Each row of a before or after table is a point. One or more steps were done to the points. Then noise was added and the rows were shuffled. The steps act on how far a point lies along the listed directions, d1 being the first. Write out the steps. A step turns or swaps two directions, mirrors them in a line or flattens them onto one, adds a multiple of one to another, or multiplies one. Angles are multiples of 10 degrees, from the lower direction toward the higher: turns from -170 to 170, lines from 10 to 170 but not 90. Use the fewest steps. Two steps may share a direction if one is a turn and the other turns, adds or multiplies; they go together, in the order done. Otherwise the lowest direction goes first.
(in the rows, 128 means zero)

Directions:
(1): [135 192  93]
(2): [180 149 176]
(3): [180  99  85]
Before (8 x 3):
[[ 59 232 150]
 [ 92 111 165]
 [106 159  87]
 [100 110  71]
 [114  82 141]
 [ 95 174 123]
 [102 171  73]
 [ 68  98 145]]
After (8 x 3):
[[ 96 148 162]
 [190 165 111]
 [140 180 112]
 [172 159 117]
 [187 130 156]
 [120 250  91]
 [115 159 187]
 [114 111 171]]
Steps: turn d1 and d3 by 40 degrees; multiply d2 by -1

Directions:
(1): [106 218  78 149 156 156  90 137]
(2): [182 152 166 108 201 138 137  67]
(3): [182 116 142 169 116  92  38 133]
(4): [199 137  83  83 139 109 152 194]
Before (9 x 8):
[[132 148 107 105 151 146 189 147]
 [139  91 102 117 101 114 141 179]
 [108 133 115 140 104 142 124 150]
 [ 80 159 133 135 148 162 137  99]
 [121 115 124 152 132 114 109 136]
 [111 149 135 134 122 145  88 120]
 [122 134 104 142 106 121 129 159]
 [114  99 118 121 101 120 136 145]
 [ 94 154 131 148 126 143 142 101]]
After (9 x 8):
[[156 124 125 158 147 106  83 136]
 [101 156  89 113 117 140 183 151]
 [140 139 154 136 176 146 124  75]
 [125 161 134 152 145 135 117 110]
 [ 37 131 131 104 137 183 250 107]
 [143 139 115 129 109 129  76 159]
 [123 163 118 133 144 155 123 124]
 [ 74 146  82  91 116 160 200 174]
 [139 147 133 111 162 141 140 103]]
Steps: turn d1 and d4 by -160 degrees; turn d1 and d2 by 130 degrees; multiply d3 by 2.5

Directions:
(1): [ 73  80 177 105 216 152 106 167 139 104 177 128]
(2): [168 100 139 182 124 108 138 199 218 150 117 173]
(3): [157 108  74  72 139  98  81 162  81 192 158 181]
Before (12 x 12):
[[131 137 141 197 146 128 169 132 153 108 117 143]
 [ 90 125 184 172 155 123 140 146 184 114  99  90]
 [150 171  59  95  66 122 130  55  75 144 109 124]
 [153 120 133 134 148 104 105 206 184 155 146 162]
 [ 91 127 188 173 129 166 150 120 189  86 141  97]
 [183 168 122 175  39 112 173 129 168 109  64 130]
 [181 125  54  58 144  75  95 140  80 205 143 184]
 [159 128 133 179  93 118 144 148 189 143 114 129]
 [149 153 121 166  83 102 157 127 130 133  75 165]
 [ 90 143 191 227 121 165 163 122 198  69  94  77]
 [165 166 129 139  39 102 159  92 125 129  87 122]
 [158 184  56 100  27 121 131  66  39 193  78 131]]
After (12 x 12):
[[177 182  89 208  26 111 150 106 145 150  63 122]
 [170 118 110 154 101 104 123 165 169 171 129 153]
 [161 148 107 186 120 109 159 131 133 138 109 160]
 [139 160 134 180  87  99 149 122 165 144  65 101]
 [153 168 124 179  47 134 156  92 163 130 102 114]
 [134 124 163 156 153 121 123 196 207 123 139 138]
 [108 105  81  29 150 130  67 141  18 209 165 169]
 [ 92  76 152  66 250 126 100 167 126 130 185 146]
 [201 129  72 105  75  84 114 179 118 174 110 191]
 [147 123 106 124 119  91 120 161 105 164 110 198]
 [168 127 101  78  86  83 107 141  87 179 135 172]
 [118 121  70  44 145 125  86 107  58 160 167 154]]
Steps: turn d1 and d3 by -80 degrees

Directions:
(1): [122 210 170 120 144 144 136 178 128 153 109 182  88  13  73 161 132  92
 135 113]
(2): [173 120  38 141 141 104 164 139 119 109  63 134  31 113 133  62 118 134
  73  85]
(3): [128  65 131 187 166 221 132 189  67 206 156 127 151 110 148  95 140 125
  85 123]
(4): [119  88 140  62 122 143  91 139  70 116 182 115  34 139 161 184  45  90
 129 113]
Before (9 x 20):
[[133 133 131 144 163 155 142 163 118 149 112 144 109  90 126 123 128 121
  116 125]
 [126 125 122 100 135 139 117 114 120 121 125 128  76 121 123 151 108 119
  133 105]
 [162 115  83 198 150 135 175 139 142 137  76 124 177 128 120  51 179 166
   81 115]
 [117 154 144 112 120 105 110 130 149 109 128 142 125 140 127 151 112 136
  149 130]
 [126 103 141 135 143 169 130 143 103 151 139 122 129 124 128 118 125 135
  117 118]
 [124 147 134 118 140 124 129 124 139 133 140 142 129 133 126 140 121 130
  147 143]
 [127 156 134 109 132 127 142 149 140 136 107 143 125  86  92 127 152 105
  138 124]
 [137 150 135 121 121 112 114 115 138 112 118 122 129 151 134 125 121 126
  145 121]
 [124  86 106 162 145 148 128 132 134 153 115 119 167 176 148  66 169 158
  106 119]]
After (9 x 20):
[[132 121 104 105 114  97 138 105 154 103 110 110 145 161 119 109 150 130
  140 134]
 [136 124 102 132 134 117 126 144 129 118 111 137  90 143 142 111 109 142
  112 110]
 [100 154 175 154 149 163 121 156 149 175 124 156 192 103 102 116 185 133
  139 131]
 [117 129 149 114 131 113 121 104 150 109 135 117 160 158 140 152 124 137
  157 154]
 [123 120 125  88 128 133 111 105 119 114 134 122  76 134 129 162  99 119
  138 108]
 [115 111 163 116 130 154 117 122 118 137 153 115 153 142 128 142 123 137
  141 134]
 [123 196 176 173 132 123 155 127 187 137 100 150 249  89  72 127 201 151
  148 150]
 [136 124 106 129 147 125 138 125 129 132 131 135 114 146 138 114 119 138
  127 134]
 [145 145 122 136 135 129 123 137 124 128 107 133 107 128 130 108 122 121
  125 108]]
Steps: turn d2 and d3 by 110 degrees; turn d1 and d3 by -140 degrees; multiply d4 by 1.3

Directions:
(1): [188  82 149  88 183 130 106 194 126 112 166 154 111 142  43 123 136 101
 106 101 115 213 165 146 107 170  79 172 172 133 135 104 120 151  92  92
  92 130 168 145  86  62  96 119 159 175 205 109]
(2): [126 106 117  71 130 114 163 151 150 121  99 133 162 174 105 172 249  55
  63 204 118 100  54 113 158 158 103 123  80 147  75 137 137 154 130 193
  77 102 136 129 139 135 150 149 115 106 155 108]
(3): [ 75 112 176  84 110 119 111  99 123  87 121 154 107 138 146 146 125  77
 210 142  56 138 134 122 148 151  97 137 200  66 140 197 132 141  96 168
 133 198 105 187 154 109 136  87  47  93 157 181]
Before (14 x 48):
[[109 108 144 114 132 128 118 138 123 109 158 152 123 137 111 123 112 107
  149 124 100 164 172 149 123 138 101 149 178 111 132 160 131 136 107 111
  137 152 144 141 119  96 119 101 111 135 162 136]
 [110 113 132 105 112 120 107 117 133 109 128 141 135 121 120 136 128 103
  145 148  87 146 124 123 142 131 116 134 160 116 140 153 130 144 119 153
  110 141 109 155 131 111 138 112  92 123 152 142]
 [151 116 135 127 147 128 100 135 132 129 151 145 119 120  98 113  77 153
  113  89 146 152 144 148 125 126 116 141 137 125 140 105 111 140 118  97
  136 127 134 126 122 116 114 130 154 141 127 130]
 [154 117 114 136 157 125 118 153 134 141 144 132 132 117 115 126 114 139
   93 124 132 132 135 121 112 137 130 141 138 140 142  92 121 137 141 108
  124 101 151 107 107 120 124 124 159 142 139 115]
 [166 130 124 147 148 137 107 151 132 133 148 139 118 124 109  92  88 146
  128  89 144 161 167 128 103 125 138 133 134 145 142 104 134 104 140  79
  135 127 145 117 107 115 117 128 157 150 133 108]
 [127 106 158 106 127 123 101 133 121  81 142 152 109 124 119 124  86 101
  176  90 106 162 163 124 118 162  99 153 192  84 152 150 127 135  97 117
  140 177 134 154 111  87 113 110  95 143 167 156]
 [156 134 113 142 148 131  98 146 114 141 141 140 116 121  92 108  89 143
  122  92 150 165 156 142 114 123 133 148 141 141 147  89 114 130 124  99
  134 120 149 117  98 110 102 129 167 168 142 115]
 [ 76 156 134 133  81 122 148  78 115 122  95 122 138 125 209 127 130 130
  176 150 110  62 102  97 136 106 155 103 128 103 132 192 140 112 139 157
  153 140  72 131 162 187 145 113  93  91  76 162]
 [136 104 144 109 125 133 116 109 119 123 127 133 107 126 122 125  87 140
  146  96 106 150 176 133 107 132 107 131 176 104 140 146 121 129 126 125
  142 166 138 144 132 109 117 124 123 127 141 137]
 [130 155 112 159 121 140 125  99 121 133 126 122 123 114 153 113  88 176
  135  95 153 107 128 121 134 101 167 112 116 138 142 130 123 109 154 106
  146 141 119 110 117 146 118 116 143 133  95 129]
 [145 113 153 107 155 118 111 154 119 120 151 139 105 131  91 121 110 107
  140  97 111 187 154 132 116 146 114 161 169 101 154 122 147 133 109 112
  140 143 133 144 130  90 118 111 115 157 173 133]
 [ 97 110 154  99 126 109 125 110 118  98 114 148 119 141 140 133 133  95
  184 141  89 131 121 130 136 160 107 129 153  87 121 163 135 129 118 153
  120 165 102 166 150 119 126  96  76 109 145 159]
 [175  82 110  96 164 117 132 172 121 143 129 129 143 153  62 136 183 104
   64 158 134 144 113 124 127 163 100 148 114 167  96 107 127 155 123 135
   80 105 167 117 118 105 129 140 158 142 151  91]
 [131 149 109 181 108 133 130 106 142 147 108 100 146 103 160 115  86 178
  133 116 151  93 133 126 126 100 165 110 112 146 126 101 122  96 161 117
  147 110 129 113 123 154 132 134 142 133  77 118]]
After (14 x 48):
[[152 138 110 150 128 133 129 135 137 140 128 129 137 131 131 103 119 141
  109 117 153 123 135 120 115 119 152 117 100 155 124 106 140 100 159 105
  133 110 135 106 122 142 132 143 152 132 107 102]
 [169 111 121 105 163 115 139 177 132 137 138 128 132 146  76 130 170 100
   69 129 146 166 116 130 122 147 117 154 106 140 125  92 152 137 129 122
  115  96 146 115 122 107 125 144 148 162 169  96]
 [ 92 133 177 126 108 130  99  92  93  99 140 146  93 103 179 102  40 145
  249  82  73 146 185 118 109 124 127 142 228  62 183 203 129 118  98 104
  168 193  83 168 139 129 112  72  83 123 119 190]
 [140 101 123 112 149 127 134 169 132 125 157 145 143 149  81 129 154 101
   88 138 125 161 151 148 121 142 100 147 135 147 109 130 130 137 120 108
  111 111 160 117 106  99 118 123 146 150 170 101]
 [135 130 103 139 142 122 135 137 137 146 127 124 145 121 139 139 138 137
   82 149 141  94 103 114 124 126 142 124 107 145 129  98 125 134 155 129
  126  90 142  98 121 144 141 134 149 124 116 114]
 [112 158 129 162 112 138 111  80 112 121 131 127 109 104 169 109  54 181
  180  80 133 115 148 122 131  99 165 114 154 112 159 154 122 106 145 101
  161 169 107 127 124 141 117  97 118 126  96 152]
 [141  90 151  91 157 111 116 154 117  99 137 156 116 146  91 125 135  97
  152 121 105 175 138 142 119 176  91 152 158 106 124 129 127 136 108 122
  102 144 130 158 120  88 105 102 117 147 175 135]
 [141 100 125 101 131 122 104 146 136 115 138 142 139 126  89 133 141 103
  115 142 104 166 128 130 133 141 106 145 152 135 136 129 125 151 116 138
   96 122 125 147 114  95 129 117 119 143 172 122]
 [142 146  92 150 130 127 121 132 121 152 119 126 139 128 114 122 128 134
   92 124 166 122 115 134 129 111 151 128  94 155 125  89 121 128 142 129
  129  99 138 100 112 141 122 146 163 148 117 106]
 [159 102 130 106 139 132 124 130 123 134 129 130 119 131  99 123 113 138
  108 102 123 153 164 136 102 138 104 135 151 123 128 127 119 133 130 119
  128 140 153 129 121 108 113 139 147 139 149 115]
 [161  96  87  99 141 112 164 159 132 158 100 114 172 163  90 153 236  96
   23 205 154  88  60 110 147 153 120 123  53 189  67 103 133 152 152 173
   74  77 159  95 135 146 149 166 158 117 120  79]
 [ 99 151 136 184  93 135 110  75 132 133 110 106 125  90 185 107  41 184
  200  95 119 103 163 126 124  97 163 111 164 106 153 135 119  91 146 117
  171 159 110 138 138 148 131 107 103 118  72 154]
 [171  96 131 100 152 124 119 173 132  97 145 147 129 139  78 131 136  96
   98 102 136 169 143 127 114 172  94 157 142 128 127 108 130 143 105 108
  109 128 160 125  89  83 108 140 144 165 183 111]
 [141 125 120 127 137 126 117 129 140 133 133 136 139 128 112 122 110 150
   89 116 158 120 114 143 137 121 125 128 101 140 122 102 113 136 133 118
  133 108 131 114 131 135 128 143 159 128 116 121]]
Steps: add 1 times d1 to d2; turn d1 and d3 by -60 degrees

Directions:
(1): [142 119 156  79 111 155 172 114  90 135 157  92 147 156 113 108 151 122
  80 132 240 111 120 194 162 126 124 173 163  71 111  69 115 157 164  95
  83 100 135 165 130 101 139 109 140 121 168 136 132 111 134 106 105  76
 160 150 161 115  65  89 138 136 142  81]
(2): [166 138 141 152 177  96 116 106 151 152 124  95 140 183 116 101 105 168
 108 152 182 110 127  99 121 106 190  84  98 153 187 171 128 130 148  92
 104  79 112 153 184  92 133 114 106 138 112 109 176 209 127 120 140 174
 210 152  89 176 142 102 155 122  95 124]
(3): [124 148 152  91 123 130 150  80 151 122 144 120 178 128 131 141 133 118
 121 133  86  81 148 130 137 166 192 110  87  45 176 126 104  90 110 117
 153 160 106  82 146  94 164 106  77  75 117  98  89  53  71 178 114 134
 159 125 183 155 100 146 164 112 108 168]
(4): [189 140 167 119 110 148  82 116  91 128  94 131 136 122 127 174 175 160
  80 181 114 164 124 121 132 135 163 143 140  89 115  85  99 124 199 137
 118 134 135 156 165 113  93 115 124 108 114 128 176 134 147 142 110 135
  55   7 113 180 176 165 121 124 105 132]
(5): [ 98 127  85 111 133 156  74 104 159 106 150  94 145 127 154 113 122 126
 167  77 117  90  96 142  90 104  82 120 103 115 164 101 141 151 134  83
 125  76 132 101 175 185 140 150 133 123 126 147 208  53 162 101 106  57
 125  88 109 147 167  78 153  94  79 155]
(6): [ 95 121 199  77 113 112 179 153  99 143 177 127 134 149 109 112 126 212
 175 195 121 166 133 145 119 134 125 134 148 138 152  54 197 176 104 147
 153 142 146  59 164 174 101 108  89 150 130 124 149 143 124 172 192 133
 130 141 120 116 156 102 134 125 116 145]
Before (8 x 64):
[[146 116 141 155 137 115  94 130 146 124 110 142 131 109 135 153 119 141
  148 125  71 136 109  99 110 113 123  90 123 164 140 154 122 114 118 140
  151 145 123 125 135 136 114 138 117 123 112 128 149 140 126 149 155 174
  112 106 109 140 183 147 135 112  94 149]
 [162 139 169 126 125 119 178 124 108 122 114 150 157 140 117 163 160 145
   84 186  94 177 170 104 137 151 199 122 143 114  93 138  96  78 130 162
  165 181 122 138 121  70 140 100 110  93 106 102  61 182  82 162 131 192
  128 139 172 132  97 192 117 138 163 125]
 [119 110 203  31  95 161 199 119  83 134 200  79 166 166 116 100 123 192
  183 156 172 122 118 189 123 122 116 148 113  56 160  13 155 184 139 106
   92 102 151  52 216 173 112  99  69 107 153 127 187  67 126 139 156  69
  164 119 128 133 109  43 174  98  87 142]
 [124 114 112 147 134 125 140 153 131 156 126 124 111 124 122  89 127 112
  110  93 180 121 129 158 120 114 105 150 154 144  85 137 129 145 134 128
  104 119 129 158 114 159 126 142 167 155 169 158 104 148 124 103 111 100
  128 167 137  90  87 112  99 139 174 101]
 [ 80 103 138 139 109 113 149 150 139 133 150 151 117  91 125 133  93 142
  186 125  36 142 153 105  94 119 121 106 109 151 145 129 165 116  80 160
  182 169 146  72 122 172 110 131  94 126 105 144 110 106 107 148 149 152
  105 146 110 116 184 158 121 102 105 175]
 [ 84 141 134  96 131 124 139 106 143 119 178 121 175 138 118 112 124 130
  182 130  98  97 126 129  97 143 166 101  87  88 170 116 154 128 112 118
  164 128 118  39 160 163 160 123  71 118 113 103 118  77 100 179 146 129
  152 126 156 158 139 101 182  81  83 168]
 [148 112 114 161 113 112 145 120  91 150 102 132 115 130 111 114 140  81
   74 118 206 137 125 138 169 110 138 154 166 140  85 151 101 120 143 125
  101 128 125 196  55  88 133 124 147 130 157 131  96 191 114  74 121 152
  138 181 127 108  60 121 115 171 175  73]
 [149 141 117 130 109 156 140 134  95 131 137 128 135  98 133 154 138 113
  121 113 124 137 132 148 153 143 101 143 137 107 115 126 112 123 128 114
  144 128 136 142 106 120 126 132 139 116 125 151  95  91 123 118  90  92
  100 110 144 111 109 140 124 130 143 135]]
After (8 x 64):
[[111 122 183 122  88  92 170 126  80 146 123 167 129 111 109 144 145 147
  137 188  81 174 149 113 156 148 168 138 151 121 118 100 148 116  99 176
  172 202 131  87  79 130 111 110  82 117 125 104  78 157  77 167 177 190
   87 138 137 117 118 165 121 154 153 140]
 [172 131  40 227 162 132  50 119 180 111  56 139 105 102 166 148  82  62
  162  55  52 112 120  49  93  99 126  67  40 168 128 248  60  64 139 132
   92 106 111 153 145 122 124 160 140 110  92 125 153 137 137  77  89 167
  121  81  61 167 161 145 134 106 100 156]
 [129 131 158 126 111 121 128 150 122 158 116 157 122  99 122 133 147 147
  122 149  77 150 145 132 111 149 142 137 137 116 100 107 132 122 133 171
  153 176 129 102 136 174 106 131 127 128 139 141  95 118  96 167 135 133
   61  85 145 118 140 164 102 130 150 156]
 [155 118 152 137 145 118 193 141 104 135 131 122 144 178 107 115 139 141
   83 160 196 168 150 129 142 115 162 130 165 161  88 145 113 116 129 131
  125 128 127 181 113  72 146 110 140 129 127 115  87 229 109 111 134 169
  184 214 154 105  68 137 116 152 176  81]
 [147  98 122 127 102 168 126 116 103 133 132  96 126 120 123 127 136 102
   76 100 204 118 119 163 134  87 113 162 148  97 102  93  96 137 182  96
   87  93 150 194 132 118 121 127 152 118 150 172 163 111 158  70  66  84
  121 110 111 135 128 119 123 114 111  95]
 [136 106 146  97 125 147 146 104 130 125 148 102 156 131 127 118 130 115
  117  96 177  97 101 171 140 108 101 130 142 108 133 104 113 141 134  98
  108 112 125 142 134 121 144 124 131 112 158 139 142  89 124 122 124 105
  166 153 155 120 105  93 152 114 109 108]
 [158 137  86 168 166 135  63 112 133 124 114 105 136 154 125 118 132 106
  112 107 188 111 102 108 104  93 154 107 103 142 132 169 107 130 190  90
  100  61 117 169 166 135 138 140 135 150 112 129 183 172 167  99 102 135
  142  86  90 189 159  95 165  95  84 108]
 [135 134 117 148 124 134 145 159  91 142 142 134 116 110 124 140 119 153
  156 132 120 165 131 128 138 124  86 132 144 168 126 138 148 147 108 130
  155 119 148 125 115 148 104 137 132 153 118 154 117 150 137 120 128 115
  107 134 106 102 140 127 115 128 141 135]]
Steps: mirror d1 and d5 in the line at 100 degrees; mirror d2 and d3 in the line at 30 degrees; turn d4 and d6 by -170 degrees

Directions:
(1): [171 109 105 152  59 123 203 160 127 151 170 141 113 134 149 107 121 124
  84  37 165 100 111 161 128 161  63 111 158 147 152 149 122 153 118 164
 128 168 114 133 104  94 138 156 167 191 123 132 160  97  98  87 144 136
 100 125 130  94 178 124 138 129 143 142]
(2): [158 132  57  91 132 174 114 157 111  94  77 111 132  87 157 121 155  93
  83 150  99 171 125 145 133 136 120 156  87  87 123 146 127 117 122  95
 151 147  87 133 147  73 148 132 193 116 154 114 134  86 154 134 128 121
 136  85  60 172 160 126 149 195 123 182]
(3): [184 100 161 164 132 122 112 157 141 132   7 123 130 109 124 161 108 113
 123 131 142  98 118 114 110  89 156 171 186 203  80  83 146 133 183 100
 130 149 160 111 102 103 154 178 134 128 128 138 152 151 137  96 147 140
 172 144 126 100 142 111 162 138 140 150]
(4): [139 141 126 113 195 148 125 203 146 163 139 140  61 174 127 117 163 173
  50 145 164 133 151 111 150 117 123 135 156 107  66 158 131 161  82 176
 104 103 159 117 117 130 155 110  96  93 114 151  76 106 123  97 118 132
 155 135 135 123 143 142 184 143  73 144]
(5): [144 139 134 120 111 139  81 135 126 130 148 107 178 109  49 103 149 165
  85 135 144 112 123 159 172  76 151 161 104 115 101 134 124 110 109 116
 172 132 200  40  71 112 117 130 144 147 123  96 162  93  78 152 143 151
  63 142 168 154 128 140  98 146 145 125]
Before (10 x 64):
[[124 125  99 128 114 125 155 104 111 104 117 119 132 124 153 130 112  91
  158 122 102 142 118 132 108 157 111 121 121 122 162 121 117 126 149 118
  128 138  72 168 149 119 117 133 138 132 151 139 134 143 152 125 131 129
  128 109  91 130 122 129 131 127 143 122]
 [123 137 151 122 162 137  94 123 133 131 108 122 143 121  95 136 131 144
  142 170 133 130 134 117 141  91 170 140 129 132  95 124 128 118 140 120
  131 120 166 103 117 144 125 101 112 105 119 117 122 141 127 137 123 142
  137 146 151 144 119 139 126 128 133 117]
 [163 117 154 136 157 125 137 176 142 150  72 125  94 147 147 132 116 128
  104 114 150 111 133 116 115 121 132 149 172 172  91 126 144 135 140 139
  109 140 153 145 110 120 160 141 108 122 123 139 119 141 130  92 133 142
  160 140 120 106 142 129 177 145 115 146]
 [117 138 142 118 146 128  89 118 123 130 109 121 152 119  91 130 138 133
  141 167 117 136 127 122 142 106 156 145 112 107 118 122 134 111 132 103
  144 119 153 106 132 140 106 111 118 124 137 123 118 118 115 158 137 125
  122 129 121 148 120 128 114 127 129 109]
 [152 134 120 128 154 135 151 168 140 140 129 140  85 140 155 125 143 141
   92 147 151 135 135 122 144 132 110 130 146 130 108 136 129 152 131 141
  106 123 132 145 137 125 142 130 121 116 121 142 110 111 135 106 124 121
  150 120 123 123 141 131 161 133 105 139]
 [127 123 115 118 134 129 114 110 124 116  92 122 136 113 133 144 123 112
  133 147 114 127 118 119 124 134 133 133 123 119 130 121 143 115 135 108
  121 131 113 137 131 119 137 135 139 110 136 126 136 141 144 131 129 129
  133 109 115 139 119 106 141 128 130 137]
 [145 121 118 131 113 135 147 148 132 145 139 140 115 139 133 125 133 125
  110 103 148 108 124 138 133 143 113 124 144 127 124 132 122 147 123 134
  118 134 126 130 117 107 129 144 133 148 127 129 124 104 122 105 132 132
  130 121 120 111 145 128 129 118 124 132]
 [102 139 127 115 129 128  97 109 130 103 122 116 166 110 102 124 135 127
  148 146 103 139 135 122 144 109 158 121  99 112 149 125 135  98 129 108
  132 111 136 122 130 141 104 117 128 113 130 110 139 136 130 164 123 129
  101 133 143 160 103 135  95 116 142 114]
 [126 123 129 136 131 118 101 122 125 111 119 122 151 120 105 135 115 123
  141 153 119 128 124 129 137 108 146 129 122 139 129 101 124 112 145 104
  130 121 137 115 128 144 116 121 134 123 130 122 146 135 118 154 141 127
  119 131 145 128 117 123 115 124 145 124]
 [134 116 140 145 143 118 168 156 141 154 123 158  68 167 144 135 116 133
  111  94 160 115 133 106 119 147 106 104 177 140 117 132 132 157 127 165
   87 124 122 165 130 144 141 139 110 130 111 154 105 132 125  91 116 122
  154 137 133  93 137 125 162 113  96 131]]
After (10 x 64):
[[ 97 140 115 109 174 131  81 117 123 102 127 122 137 128 115 135 130 125
  147 194 101 158 140 114 139 113 159 123  97 102 126 113 122 107 126 103
  121  96 122 130 156 161 114  92 117  86 134 124 111 136 138 171 125 117
  134 120 130 152  99 130 120 130 121 122]
 [ 92 139 136 109 167 123  94 100 131 127 132 126 129 138 110 139 133 143
  140 172 119 131 132 107 137 125 148 122 115 100 120 128 141 115 113 126
  112 101 134 128 131 154 125 108  98  88 125 128 108 150 138 147 118 128
  127 123 142 146  95 118 132 110 114 114]
 [ 89 153 145  92 223 153  42 102 130 103  64 112 144 110 107 154 143 131
  174 250  90 173 150  89 133  82 211 152  95 102  86 115 131  99 147  88
  127  90 146 122 158 160 123  75  95  46 132 119  88 160 170 168 106 127
  175 131 120 179  88 142 130 142 112 120]
 [176 120 136 151 124 123 156 167 143 143 111 138 104 130 140 130 129 139
   95 125 164 110 125 130 141 120 111 140 165 165 107 120 132 150 152 132
  115 141 151 126 113 114 142 154 131 141 118 135 139 115 119  99 138 130
  139 131 137 107 149 125 155 127 126 137]
 [192 102  99 148  85 139 179 180 129 142  95 142  99 124 140 119 122 112
   63  55 165 108 111 147 130 141  83 132 170 148 120 137 131 150 136 143
  124 171 122 132 100  82 152 174 182 176 123 132 160  88 107  80 138 134
  122 120 112 101 182 119 162 156 125 168]
 [ 67 149 144 100 183 128  55  85 133  89  93 113 164 112 104 144 136 124
  190 209  76 162 151  92 134  99 198 124  85 102 140 110 140  86 139  88
  121  79 132 137 160 172  99  96  92  65 133 117 107 166 160 186 108 118
  133 134 136 177  65 136  94 109 126 103]
 [111 134 121 131 113 117 155 106 117 127 178 123 133 148 115 113 118 131
  141 108 128 123 122 140 130 145 108 111 125 114 153 134 113 132 122 146
  129 126 113 137 121 139 106 121 114 144 136 136 131 135 117 127 132 140
   95 129 135 122 115 140 117 106 138  99]
 [176 107 105 149  66 131 192 165 132 158 158 147 109 140 145 112 126 120
   84  46 169  87 111 159 131 160  75 116 166 145 138 141 120 161 121 152
  122 162 118 131 100  85 137 165 161 189 124 132 149  86 102  79 144 139
  112 122 123  89 177 122 134 117 138 142]
 [167 127 120 117 151 143 147 197 136 152 112 123  87 148 147 109 138 136
   61 102 155 124 134 135 133 132 109 146 152 136  93 157 137 138 107 154
  118 143 147 135 106 104 163 130 129 130 125 133 116 106 117  91 131 142
  136 126 112 122 160 136 179 165 106 158]
 [ 78 151 159 101 204 129  46  94 125 115  78 117 147 122  95 151 139 129
  185 234  87 162 142  89 132  96 198 147  97  94 107 107 139  98 141  84
  131  85 146 125 164 172 100  88  82  72 142 129  83 150 149 184 119 112
  158 128 111 166  81 129 114 119 111  97]]
Steps: multiply d1 by 3; turn d2 and d3 by -160 degrees; turn d3 and d4 by -70 degrees; multiply d5 by 0
